Every row gives one point. A path goes straight from each point to the next, and from the last back to the first. The post is the endless flat space through its rows: a point in 2 columns, a line in 3, a plane in 4, and so on, so that a path can go around it. Count how often the path circles the post. Going back the other way cancels.

Post (1 x 2)
.02	.17
Path (24 x 2)
-.16	.54
-.07	.43
-.55	.38
-.39	.34
.23	.42
.26	.76
-.29	.53
-.31	-.26
.18	-.03
.56	.35
-.30	.75
-.17	.46
.51	.51
.43	-.18
.43	.52
-.36	.66
-.17	.08
-.05	-.13
-.56	.35
-.19	.65
.14	.80
-.60	.52
-.13	-.11
-.28	-.10
Times around: 1

Post (5 x 6)
.04	.31	.16	-.06	-.07	-.04
-.45	.06	.49	.53	-.32	.11
.21	-.05	.27	.17	-.09	.08
.06	.01	-.09	-.16	.11	-.15
.14	.05	-.29	-.14	.34	.12
Path (28 x 6)
.13	.08	-.08	-.19	.04	.22
-.66	.10	-.20	-.32	.09	-.37
.24	.19	.30	-.05	.18	-.11
-.18	-.11	-.15	.21	.14	-.52
-.28	-.33	.02	.39	-.10	-.03
-.07	-.07	-.33	.04	-.16	-.35
.27	-.02	-.12	.35	.32	.25
.25	-.32	.24	.27	.01	-.09
.35	.43	.22	.69	-.12	.39
.19	-.02	.25	.02	-.39	-.15
.20	.39	.34	-.43	-.30	.11
.32	.05	.52	-.23	-.30	-.42
.11	-.22	.03	.68	.36	.72
-.55	.33	.06	.42	-.06	.02
.94	.15	.48	-.23	-.41	-.18
.09	-.12	.23	-.24	-.38	-.11
.37	.06	.09	-.41	.38	.10
.41	.29	.33	.26	.19	.21
.54	.12	.04	.44	.15	.03
-.19	-.01	.07	.45	-.44	-.01
-.29	.05	-.19	-.30	-.23	.16
.05	-.47	.17	-.10	.28	.08
-.03	-.14	.21	.29	.18	-.08
.02	.61	.10	.09	.00	.03
.35	.53	.19	-.13	-.35	-.09
-.13	.35	.22	.18	-.53	.40
-.53	.69	.07	.36	-.40	-.17
-.19	.54	.14	.07	-.28	-.09
Times around: 4
